Each wall is flat, endless, passes through zero and stands at right angles to its row. A trip goes straight from one point to another. Which walls does it cross, in order?
(in the rows, 128 means zero)

Walls:
(1): [153 131 132]
(2): [ 95 121 112]
(3): [ 53 127 126]
(4): [102 127 104]
(5): [134 130 100]
(6): [157 120 148]
(7): [118  55 130]
Trips:
[112  96  75] to [113  90 137] => 5, 6
[157 151  93] to [183 103  76] => 6, 4, 7
[100 127 115] to [120 122 121] => none

Walls:
(1): [118 188 104 163 164  94 134 106 152]
(2): [137 135 167 102 126 164 123 134 105]
(3): [169 164 109 126 101 116  88 114 123]
(4): [112 138 130 106 124 139 133 110 117]
(5): [119 109 140  93 143 124 111  68  70]
Trips:
[125 180 149 145 125 102 137 143 140] to [166 117 109 148 118 120 120 118 107] => 5, 1
[145 138  89 109 169 125 102 122  94] to [102 140 119 149 117 119 129 149 110] => 4, 5, 3
[132 150 141 154 114  76  70 130 129] to [ 75 174 135 182 140 134 127 141 146] => 3
[139 108 132 165 140 118 105 131 147] to [ 76 113 105  98 133 112 110 110 163] => 3, 5, 4
[150 174  92 112  87 140 159  91 178] to [ 78 122 143 158 152 143 100 111 148] => 3, 5
[122 103  98 108 136 118  88  93  78] to [139 116 185 155 103 109 153 186 125] => 2, 4, 3, 5
[ 88 133 173  87 142 116 138  93  87] to [ 92 168 150 116 187 154 113 172 132] => 1, 5

Walls:
(1): [116 143 122 119 111 136 111 146 141 118 129 163 137 126 120 141 133 145]
(2): [132 111 155  89 132 155 153  93 156  90 137 164 117 138 113 136 126 107]
(3): [121 105 137 151 118 149 118 102 144 172 170 128  98 118 170 130 128 147]
(4): [ 78 115 147 191 161 176 111 150 123 162 116 108  91 163  85 129 117  76]
(5): [142  94 104 173  92 125 158 138 116 108 158 163 162 185  88 161  80 125]
(6): [116 111  80 167  75 145 155 145  85 111 130  96 136 107 141  95 162 156]
(7): [100 125 134  95 124 128 133 132 165 120 130 112 105 102 143 128 153 102]
(8): [129 135 109 115 106 134 132 103 174 130 119 128 115 132 111 125 138  73]
Trips:
[ 98 134 134 122 154 124  82  80 107 128  96 158 125  82  97 125 145  90] to [ 88 138 152 135 140 150 132 134 171 173 116 118 166  89 137  94 101 124] => 3, 2, 1
[122 135 162 143 156 116 158 125 122 136 167 123 164 152 116 124 133 128] to [101 157 135 173 114 105 116 119 123 170 167 150 115 155  75 111 110  93] => 3, 2, 8, 1

Walls:
(1): [124 129 142 114 117 122 117 115 134 130 130 138 101 123 119 184 162 121
 107 186 109 139 118 118 153  86 110 116 159 114  80  99  95 140 152 154
 112 138 121 120 115 111 113  81 103  94 118 113]
(2): [184 107 115 106 160 165 135 128 126  81 125 149 139 108  99 123 113 157
 171 137 144 122 146 127  71 188 121 104  89 127 123 115 123 143 134 132
 174 135 132  60 109  95 152 137 119 160 151 130]
(3): [139 153 167 146 131 153 138 127 125 129 105 113 117 174 143 143 148 109
 150  71  90  86 121 163 192 153 121  94 117 115 165 173 103  74 150 137
 130  86 149 141  92 130 121  76 140 115 145  85]
(4): [106  88 156 106 113 176 165 120 139 113 120 156 116 119  85 182 154 115
 178  93 109 141  57  83 185 117 123 117 148  81  99  79 103  95  98 122
 138 118 104 133 113 141 108 159 121 106 162 143]
(5): [157 133 130 166  68 136 107 178 125 114 135 154 127 145 134 113 144 151
  82 110 158 104 103 149 128 111 151 134 145 149 124 133 114 103 166 185
 126 133 169 108 162  77  89 144 132 133 126 125]
Trips:
[101 113 115 162 141 163 133 102  90 147  95 145 135 123 119  94 177 144
 108 102 144 123 133 147 145 130  90 126 144  98  84 116 115 112 120 151
 154 147 121 121 155 132 152  99 155 136  96 117] to [110 124 147 148 184 136 113 182 108 137 141 140 123 152 119 131 124  91
 153 114 141 113  94 116 114 168  83 116 126 155  67 149 180 151 136 123
 108 108  87 111 116 120 124 102 126 122 158 108] => 2, 5, 1
[183 123 167 169 129  47 115 113  92 141 126 107  94 134 170  87 113 154
 113 121 145 114  56 122 124 146 115 109 121 131 125  77 178 115 153 133
 100 155 115 154 160 158 124 145 177  79  86 125] to [179 149 121  93 144 126  83 184 108 145 153 134 101 120 116 157 177 155
 144 183 139 111 182 130  96 158 108 120  76 131 127 130 140 135 153 115
 118  96 111 123 152  84 120 105 119  71 135 142] => 1, 2
[113  79  95  74 145 135 131 133 153 147 157 141 125 105 139 140 142 183
 118 126 165  94 138 112 113 189 114 142 130 100 150 113 163 129 128 168
 133 114 118 157 135  88 157  87 109 145 122 151] to [197 130 149 151 198 172 163 124 151 121  95 141 135 124 199  64 141 150
 124 148 135  90 128 117 127  72 137 131 103 113 110 118 101  75 161 134
  98 124 123  95  99 181 110 160  85 128 102 148] => 5, 3
[108 113 147 102 141 144 126 128 147  91 117 134 139  81 146 143 148 129
 146 161  99 134 175 150 105  63 114 142  98 139 157 119 122 117 103 144
 111  89 131 144 127 138 187  77 121  94 108 157] to [138  94 119 101 141 144 163 152  96 126 143 134 142 170 176 145 114 124
 113 140 199 100  89 142 145 124 144 153 104 116 118 124 128 119 139 141
 140 120 116 159 159 100  66  77  85  68 151 131] => 3, 4, 5

Walls:
(1): [129 152 151 125 110 120 162 119 124 146 147  67 146 155 112 113 117 146
 161  96 108 135  74 138 169  98  98 107 116 168 148 127  74 122  53 127
 126 100 150 139 119 140 137  80 100  93 146 130]
(2): [131 183  81  91 167 101  80 124 113 109 159  62 103 128 152  94 141 137
 146 132 135 170 133  93 136 143 125  73 142 118  81 101 143 110 112 139
 137 158 111 141 129 102 156 102 137 106 107 114]
(3): [175 122 170  73 112 104 148 139 127 120 140 153 109 133 175 198  78 144
 139 147 133 116 113 145 146  81 106 151 120 108 151 130  57 153 140 143
 113 125 199 137  91 123  91  92 136 122 139 117]
(4): [118 127 130 127 176 106  96 119 141 138 127 187  80 160 135 109 115 111
 120 105 153 134 114 119 123  85 144 141 186 133  93  90 113 118 124 122
 131 168  84 120 112 164  97 146 137 149 124  87]
(5): [107 128 138  99 119 150 147 131 122 173 143 130 146 137 137 117 171 134
 179 140 101  98  43 143 172 165 172 128 161 172 144  92 176 115 112 149
 103  96  92  89 136 143 108 132 167 130 147 152]
(6): [100  91 131 103 136 132 143 139 111 110 142 126  85 128 175 131 102  64
 143 141 122 150 118 160  91 128  78 126 104  99 120 150  60 126 163 101
 126 122 121 142 136 154 109  67 101 150 142 161]
(7): [164 147 139 129 174 168 136  96 115 101 105 152 153 174 130 105  81 126
 125 100 111 140 121 141  96 135 115 142  97 127 124 100 135 121 114  83
 154 111 154 130 131 131 141 145 184 173 102 145]
(8): [138  62 140 135  94 122 163 120 116  96 132 176 105 120  93 120 118 169
 152 108  99 146 152 112 102 161 120 144 135 107  96 136 139 179 104  57
 133  96 158 115 100  91 138 137 125 123 116 130]
(9): [ 87 143 114 198  91 127 153 150 169 126 132 124 104 126 122 106 132 182
 150  79 141 146 112 193 102  96 129 128 102 136 109 125 134 168 155 129
 167 136 196 135 115 149  96 130 181 149 122 131]
(10): [144  87 120 153 103 173 150  88 113  84 161 120 145 138 122  77 113 119
 119 110 180 106 150 112 183 165 107 100 117 132  70 122 124 149 125 135
 125 128 122 135 122 125 122 103 125 126 145 176]
(11): [192 128 188 135 108 146 149  73 124  89 153 118 154 132 162 124 114 137
 181 175  91  98 121 136 139 169 140 140 149  87 111 106 158 105 129  98
 159  89 144 101 114  70 151 122 128 125 120 121]
Trips:
[143  87 112 123 154 132 114  88 128 149  97  99 133 155 122 115 145 134
  97 124 105 151 147  87 200 118 139  91 144 132 171 211  82 119 110 133
 133 112 131 140 121 109 156 135 151 134 103 136] to [107 126 137 124 161 162  98 149  98 133 123 117 121  94 126 168 133 125
 164 121 140 126 144 120 106 132 136 156 132 171  99 149 141 114 149 142
 105 129 154 146 118 138 102 209  85  95  96  96] => 10, 1, 4, 2
[ 93 142 116 115 142 142  74  85 130 130 139 169 147 109 125 115 104 154
 153 110 182 131 126  74 128 133 147 102 109 108  77 140  85 127 135 153
 131 121 131 156 129 119 111 113 140 140 152 132] to [105 154 112 122 159 100 105 131 149 124 144 152 138 131 159 142 182 122
 115 160 118 125  78 134 110 115 135 158 151 179 158 132 123 119 128 180
 122 140 122 186 153  89 114 104 131 167 131 107] => 7, 9, 5, 10, 6
[135 162 160  91  95 120 143 164 110  74 124 175 154 162 162 103  69 148
 106 140 111 101 126 140 127 152  94 124 142 116  94 124 115 105 186  99
 112  91 111 129 114 133  70 179 160 143 153 149] to [102  94 127 114 147 160 150 130 107 127 138 134 113  95  90 116 123 107
 108 133 108 135 165  92 139 136  98 173 131 159 140 121 150  93 111 132
 109 152 142 119 131 163  95 126 168 123 143 168] => 9, 11, 3

Walls:
(1): [118 112 135 115 142 140 119 131 108  74 120 113 108 132 148 147 126 113
 141 149  77 138  77 129 118 160 157 135 119 112  59 112 125  94 127  84
 154 138  88 176 127 152 140 121 144 139  82 104]
(2): [116  85  97 143 129 193 118 165 178  99 119 153  75 119  55 154 149 117
 117 122 171 119  95 130 125  92 121  81  83  94 106 130  99 112 148 119
 108 108 127 157 126 104 108 125 139 102 156 101]
(3): [169  97 164 165 132 165 147 178 142 134 102 194 129 128 130 118 138 159
 112 117 171 151 116 126 137 138 143 114 177  87 102 179 144 103 115 130
 127 116 146  87  91 126 121 166 173 169 166 184]
(4): [120 143 116 111 117 105 111 128  79 118 125 147 110 143 125 142 154  99
 125 118 111 134 125 100 159 129 158 171 145 150 123 118  99 100 101 146
  98 144 107  98 162 147 103  78 180  96 142 123]
(5): [156 118 142 125 150 144 116 108 131 119 121 151 105 167 123  81 110 109
 144  96 137 137  76 101 141 143 121 118 106 106 165 160 115 135 173 135
 137 120  60 140 142 132 169 160 121 158 121 112]
(6): [153 181 154 126 102 143 120 127 169 132 124 114  64 172 150 125  94 122
  96 146 131 115 133 137 143 161 154 157 117 203 169 134  97 163  87 123
  99 127 123 124 159 124 123 108 140 135 101  83]
(7): [147 117 136 114 151 161 145 116  74 127 137  95 125 148 126 115 126 114
 159  98 108 121 110 138 123 113 159  94 136 118 113  80 173  84 176 121
 146 109 139 150 104 116 121 140 155 110  99 194]
(8): [139 139 146 114  72 134 145 126 104 107 127 108 151 132 128  98 118  94
 166  87 135  95  93 118 132 107 109 102 184  94 143 118 117  92 149 130
 139 166 156 106 122 120 110 111 105 131 147 156]
Trips:
[141 106 100 118  84 147 116 138 138 145 141 103 155 157 127 117 166 164
 115 102 126 117 122 143 142 104 120 135 140  92 107  77 119 179 154 177
 133 130  98  58 112  98 141 114 167  89  95 156] to [128 131 129 132 146  95 100 110 108 102 149 153 146 109 125 138 161 163
 118 151 129 135 127 119 162 132 111 144 190 122 140 121 141 121 113  63
 123  96 144 145 129  98 150 100 112 139 163 151] => 2, 7
[127 167 132 126 166 165 148  90 109 132 142 149 145 106 127 123 144 119
 108 209 150 149 108 101 102 175 138 181 123  98 106 169 203 158 119 129
 130 121 144 135 160 140 108 127 112 185 178 163] to [102 145 131 142 135  78 148 125 158  81 171 117  93 169 127 124 128 155
 142 111 113  81 116 133 117 175 131 197 107 121 113 137 124 149 132 128
 139 119 113 126 131 105  90 179 156 128 140 114] => 5, 6, 4, 3
[168  83 118 160  62 143 137 111 162 127 100 172 139 101 139 130 101 117
 196 127 168 132  97 104 145 136 152 116 126 117  78 128 146 144 119 121
  95 137 147 162 129  97 121 160 131 144 161 112] to [102 115 166 139 112 180 158  99 158 155 117  95 134 167 143 102 182 111
 121 111 164 139 131 189 155 111 164 144 146 125 121 115 149 125  77 101
 106 105 164 167 144 113 111 152 130 151 141 163] => 1, 7, 5, 6
[148  97 155 161 151 131 130 165  91 142 102  66  86 147 105 112 146 182
 140 101 121 110 118 105 169 145 109  91 138 153  99 144  98  96 144 179
 102 143 126 138 125 140 152  84 200 114  70 159] to [119 153  81 164 109 109  94  94 110 127  97 137 145 108  87 162 112 140
 114 142 127 157 129  96 107 106 165 120 170 143 117 167 122 181 133  90
 134 150  99 124 125  65 123 131 146  72 103 151] => 8, 5, 6, 3, 1, 7
[110 100 137 148 122 138 119  84 129 143 122 106 106 115 127 149 135 115
 166 113 131 160 110  88 142 135 104 105  77  97 132 138 133 104 136 143
 108 189 118 168 108  98 113  94 160  88  90 130] to [144 126 149 108 142 119 185 146  89 161 114 125 136 106 138 124 144 144
 119  93 119 149 142  76 130 147 149 109 101 121 126 133 139  99 110 102
 166  97 128 154 139 124 159 142 150 131 111 173] => 3, 8, 2, 4
[115 139  89 148 114  80 180 154 211 146 161 140 177 119 116 118 134 138
 113 152 157 136 119 194 140 120 154 146 120 125 136 165 159 159 167 152
 138 107  95 118 111  85 144 149  96 118 128 110] to [142 160 142 106 169 120 152 111 108 180 139 112  98 139 144  96 135  93
  77 139 103  91 152  84 113 112 120 172 144  97 138 170 104 135 103 110
 138  94 134 110 128 110 118 142 153 162 112 112] => 2, 6, 4
[103 136  95  81 145  97 119 149 139 194 145 103 146 137 169  97 179 131
 152 166 127 124 124  92 112 158 156 149 147 158 134 122 115 105  97 123
  93 108 117 153 194 149 132 136 191 142 201  71] to [140 130 177  94 133 107  80 123 119 125 132 104 128  92 143 100 110 113
 143 124 120 172 141 136 127 103 177 151  95  89 105 152 137 127 116 152
 175  89 140 164 149  58  89  96 126 121  75 106] => 7, 4
